Each row is a point. The window is the flat piece filled in between its corners: a triangle in 3 columns, a solid with four corners in 4, and so on. A path goes straight from each point to the next, and from the last back to the first. After which points does the path pass through the window?

Window (3 x 3):
[[-17 -30  -9]
 [ 30  31   3]
 [ 34   7   8]]
Path:
(1): [ 49  16 -23]
(2): [35 38 28]
(3): [  4 -14  33]
(4): [ 25  -7 -19]
(5): [ 18  28 -18]
(6): [20 17 24]
(7): [43 34 22]
(8): [ 60  32 -11]
(9): [37 22 -8]
(10): [36 45 33]
(11): [22 16 28]
(12): [ 38   7 -11]
Through the window after points: 11

Window (4 x 4):
[[  5 -16 -20   5]
 [  9  27 -26 -26]
 [-18 -13 -24  35]
 [ 14 -20  24  45]]
Path:
(1): [ 22   7 -60   8]
(2): [-5 12 -9 -9]
(3): [  0 -17  12  26]
(4): [45  6  8 40]
(5): [ 17   0 -26   8]
(6): [-12 -11  -9   3]
(7): [-17  -7  31  12]
(8): [19 -9  1 31]
Through the window after points: 1, 3, 5, 7

Window (4 x 4):
[[-26   0 -20   6]
 [-13  -1  43  11]
 [ 54 -39 -20  39]
 [-14  26  -7   2]]
Path:
(1): [-3 -3 18 38]
(2): [ 18   1  34 -20]
(3): [-24  10  14 -24]
(4): [-34   4  21  49]
(5): [-12  -3 -24  54]
(6): [  4 -15 -10 -16]
(7): [ 11 -19   9 -17]
(8): [ 17 -14 -10  60]
Through the window after points: 5, 7

Window (6 x 6):
[[ 30 -35 -25 -23 -23 -38]
 [  0  -9  -3 -39 -35 -43]
 [ 15  27  42   9 -28 -14]
 [-27  13  46  43   3   6]
 [-14  34  25  23 -22  23]
 [  0  10 -10  -4  28 -22]]
Path:
(1): [ 26 -17 -23  19 -49 -60]
(2): [ -2  -4  37 -33 -28   6]
(3): [-11 -22  46 -14  15   3]
(4): [-18  24  -2  42 -19 -11]
(5): [ -5  20  19  38 -26 -34]
(6): [ 18   2  20 -19 -17   4]
(7): [  5 -16   7 -45  -2 -13]
(8): [  1   3   1  10  -7 -33]
Through the window after points: 5

Window (6 x 6):
[[-11 -48 -20  15 -45  31]
 [-48   9  -1  19 -33  13]
 [ 22  22  53  15  26  31]
 [ 19  -7   2 -19 -24  -6]
 [ 41   7  13  42  41  13]
 [ -4 -32 -60 -34 -41  35]]
Path:
(1): [ -8 -31 -42 -29 -17  25]
(2): [-11 -49 -22 -15 -11  12]
(3): [  5 -16 -25  -2 -42  29]
(4): [ -9  25 -14   8 -58  28]
(5): [-28 -22 -11   8 -10  24]
(6): [ -8 -40  -9  -8  11  -4]
(7): [ 42  28  -4 -13 -54  22]
(8): [ 19  -8 -28   3 -58  37]
Through the window after points: 2, 6, 8

Window (8 x 8):
[[ -9  22  12  20  22 -18  15 -20]
 [ -9 -34  26  -9   5  25 -28  -6]
 [  4  -3 -15 -24 -11   7  30  -2]
 [  6  -3  19  42 -13   7   2   1]
 [ -1   1 -60  33  11  -7  22 -26]
 [-12 -10 -12   7 -33  10  36 -20]
 [  2  -3   9  21   3 -28   4 -19]
 [  5  36 -15  -8 -15   6 -21  -6]]
Path:
(1): [ 10  22  -4   4   0   0  -2 -22]
(2): [ 15 -10  13   7  11  15   0 -24]
(3): [-18  -9   0  17  -1  -5   6  -3]
(4): [-24  -3   1  18  -6 -25  17  14]
(5): [  9  12 -15   1  19  -2   7 -48]
(6): [ 23  -2  -4  16  14  19  -1 -35]
(7): [-17   8  -5   0  -5   3   2  -2]
(8): [ -9  10  -5  12 -10  -7  11  13]
(9): [ 23  19 -13  10  -2   5  14 -45]
(10): [ 12  -1   8  18  -8  -7  11 -37]
(11): [-18 -14  -5  11  16 -13 -11  12]
(12): [-10  17  -3   8   1  -6  -2  -5]
Through the window after points: 10, 12

Window (8 x 8):
[[ -4 -21  40  -5  14   1  15  24]
 [ -6   8  29   9  21 -20  21 -13]
 [-31  29  10 -39  -2  12 -12  30]
 [ 11  25 -22  15 -40  22 -35  -3]
 [ 15   9 -26  11   4   7 -24 -16]
 [-26  60  15   0  27  31 -33 -11]
 [ 57  23  15  -5 -10   0  20  26]
 [  1 -10 -24   8 -17  13  23  18]]
Path:
(1): [ -9  11 -17  14  -5   9 -18  26]
(2): [  5  19  10  34   5 -19  -8  29]
(3): [ 23   2   5 -27  -8  20  27  -5]
(4): [ 15   9   8 -16   7  11  11  -8]
(5): [-5 10 11 21 17 -9  3 33]
(6): [-14  24 -25  22  16 -11 -24  21]
(7): [ 17  11   7 -24 -15  35  -8 -26]
(8): [  7  16  -9   3 -21  20  -2  -6]
Through the window after points: 2, 6, 8

Window (9 x 9):
[[ -5  -1  26  38  33  14 -26  16   3]
 [-16 -22 -40  -2  20 -52  40   2  16]
 [-24  -3   9  -1  -9 -25  30  22  21]
 [ -6 -45  55  30   5  21 -18  18  46]
 [ 34 -11 -35 -51  -6 -19  16 -31 -30]
 [ -1 -31  -7  -9  -3  51  -8  -1 -24]
 [-39   0  -8 -60  18 -13 -35 -38  -5]
 [ 30 -17 -19  19 -31  32  32 -24  15]
 [ 19  -1 -17 -21  32   3  37  -7  10]]
Path:
(1): [ -3 -26  11   2 -12   7  17 -14   9]
(2): [  5 -11 -14  13  -7   1   4  12  18]
(3): [ 25  -8 -30  -3  -2  -4  18  14   9]
(4): [-24 -44   3  10   8 -23  51 -29  -4]
(5): [-31 -38  51  38  11  16   6 -14  -2]
(6): [ 13 -17   8   4  11  17 -20  22  27]
(7): [ 30 -28 -21 -13   6  11 -22  23   5]
(8): [-33   1  24  15  17  29  28 -29 -17]
Through the window after points: 5, 7

Window (9 x 9):
[[-18   0   9   1  -4 -22  25   8  15]
 [-31  -4 -38  26  18  12  21  -6   2]
 [-13 -28 -38   9   5 -19   6  -5  -4]
 [ -2   8  26 -31  11  14 -20   2 -35]
 [ 30  -2   3   5  16   9  15  -4 -34]
 [-30   6  -5   0  -9 -12 -15 -30  20]
 [ -1  -4  30  -4  -9  39   7  20  11]
 [-26  -6  60  11  -4  18 -14  13  11]
 [ 13  22   5  -8  -9  11 -24   6 -50]]
Path:
(1): [-26  21  12 -14 -19  12  50 -17  -7]
(2): [ -7 -14  -8  15  17 -15 -20  14   6]
(3): [-9  9 17 -2 36 17 -7 45 11]
(4): [ -9  -5  10   0  -7  17  -7 -14 -21]
(5): [-19  -9   5   8  -9  -4   5 -14 -10]
(6): [-11  -5  -6   2  12   0 -13   5  16]
(7): [ -2   5   4  34  46  -5 -24   6   2]
(8): [ -9 -11 -20  -7 -17  18  40  -9 -21]
(9): [-42  -6  13  -8 -10  11  13  -8 -14]
(10): [ 10   9  -7  10   7 -12 -22   8  17]
(11): [17  6  7  5  2  5 -9 19  5]
(12): [-40  -2 -18 -23   2  15  14 -31 -45]
(13): [ -8  -1  14 -10  -4  21  14 -10 -23]
(14): [ -6   5  -2   9  11   6 -30   0   0]
(15): [ -8   0  -2  15   5   3 -15  13  12]
(16): [-29 -14  -6  -5  -7   9  16  -9  -7]
Through the window after points: 1, 5, 7

Window (11 x 11):
[[ 25  20  29 -26  -5 -26 -10  25   8 -54  49]
 [-15 -12  -9   2  -2 -29  -4   8  22  10  42]
 [ -9 -59   7  19  14  14  -4  19 -33  17 -15]
 [  2   9   2 -40  46  11   1  25  48  -6  60]
 [ 38  26 -46   0   6  40   0  43  16  36  14]
 [ -1   1  21  38 -11  45 -34   0  11  -5  -4]
 [-14   4 -12 -17  32  -7 -39  43 -25  22 -26]
 [ 12   9  -7  -2   1 -12 -28 -18 -31  26 -29]
 [-37   2  13  22  11 -22   5  -9  -7 -33  -6]
 [-27  12  -6  -4 -44  18  33   5  40   5  14]
 [ -8 -28 -50 -18 -18   9   8  31  22 -22 -22]]
Path:
(1): [ 26 -36  16   3   9 -14 -14  21  36 -16  -9]
(2): [-20  27   2  -3  -8  20  -7   7 -50  -2  32]
(3): [ -4   7   0 -10   0   5  -5  13  -7  -8  22]
(4): [ 27  -3  23  19  11 -11  -6  28  34  -4   3]
(5): [  8  -1  23  12  25 -35 -13  25  45  24  -9]
(6): [-15  -8 -38 -11  -2  23 -19  10 -39 -14  30]
(7): [-16  -2 -13 -12  -5  27 -15  12   3 -13  43]
(8): [ 14  10  24  14  -8 -10  -6  11  15 -16 -12]
(9): [ 14  -4   0   9  14  -8  15  12  21  -4 -33]
(10): [-14 -17  -3   5  -1  47 -37  23 -40  15  29]
(11): [-18   6 -28  11 -24  11  10  13 -32  10  56]
(12): [ 12   7  14 -16   1 -15 -11  13  18 -21   4]
Through the window after points: 1, 7, 11

Window (11 x 11):
[[ -8  -8  33 -28  -8 -15  18 -28  -7   1  27]
 [ 12  14  -3  18  14 -35 -14 -18   0  16  -8]
 [-35  15 -22 -32  -8   2   0  12  41 -22 -16]
 [ -6  19   8  28  33 -33  32   1 -12  15  31]
 [-60  17 -41 -15  32  13 -12   7 -26 -16  39]
 [ 21  39  11 -12   9  33 -14  11  21 -25  24]
 [-23  16 -49 -50  13  13  -5  50  -1 -12  -4]
 [-18  16 -13 -30 -32   4  -9  -4   6  39   3]
 [  1  11 -22  45 -23  22 -27  -1 -21  32 -45]
 [ 14 -16   5  19  -4  31 -22   0  15  16  30]
 [ 16   6 -24   5  -8  -9  19 -23  19   1  -1]]
Path:
(1): [  9  23 -11  19 -32 -42  -6   3  18  -5  28]
(2): [-53  16 -14  25 -45  -4  -4   4   4  -4   9]
(3): [  4  11 -22   4  16  17 -19  -2 -18  20 -11]
(4): [ -4  -8  -7  -5  28  10   5 -16   8  26 -27]
(5): [ -4  16  -2  14 -11  -6  -2   6 -11   4  24]
(6): [-11   3 -45  -5 -15 -16 -10   7   3 -35  33]
(7): [  6  17   6   4  18  18  23 -28  14  40 -25]
(8): [-15  10  -6 -19  50  30 -14 -12 -11  11 -21]
Through the window after points: 2, 4, 6, 8

Window (12 x 12):
[[  5  -2 -52  19 -11 -23   8  11   1 -40 -12  -1]
 [  8  -7  60 -22   2  -3  21  -3 -14 -10  30  -6]
 [-40  14 -24  19 -45 -15 -23   5  15 -10 -10 -13]
 [ -2  30 -51  30 -27  -7 -33   8  13 -27  31   8]
 [  7 -14  29 -40   8  -4  21 -34   3  46  21   0]
 [ 18  27  -5 -12  11 -21 -36  -1  -5 -34 -14 -14]
 [ 17  14 -36  31  -4  28 -25  21 -11 -28 -17 -21]
 [ 31  14  56 -14  20  -5  26   3  16  19  -7  21]
 [-37  24 -10  -6  11 -16   7  18  -9  15  21  -4]
 [ 12 -23  50 -13  30 -23   6   8  24  26  26 -20]
 [ -3  10   6  26  35   7 -16 -22   8 -43  -7   0]
 [ 12 -32  45 -28  25  -1  -8   9  -6  12   3  34]]
Path:
(1): [ -9   6   4  12  -2 -13 -11   0  -3  12  14   4]
(2): [  1  11 -13 -42  28   3   9  33   8 -35  12   0]
(3): [-12   5  13 -13  10   0  14  11  25 -13  11  10]
(4): [  2  14  18   2   4 -14  -2   0 -17  10   9  -5]
(5): [ 15  10  19  22   7 -13  -7   3  -4   0 -12   2]
(6): [-20 -25   2 -44  22  -2 -10  20  20 -22  38  -2]
(7): [  9   4   1 -13   4   8   2  -1  18  -6   1  -5]
(8): [ 17   0  32   8   3 -46  -6  20 -42  26   6   9]
(9): [  6  -2 -10  33   8 -11   1  -4 -30  -6   0  -6]
(10): [ -3   8   0 -18  -3   1 -21   8  15 -26   8  -4]
(11): [  1  18 -16  -5   9   4 -13  11  22 -20  -2 -10]
(12): [ 11  14   1   6  -2 -30 -14  -9 -19 -18   0  -8]
Through the window after points: 1, 3
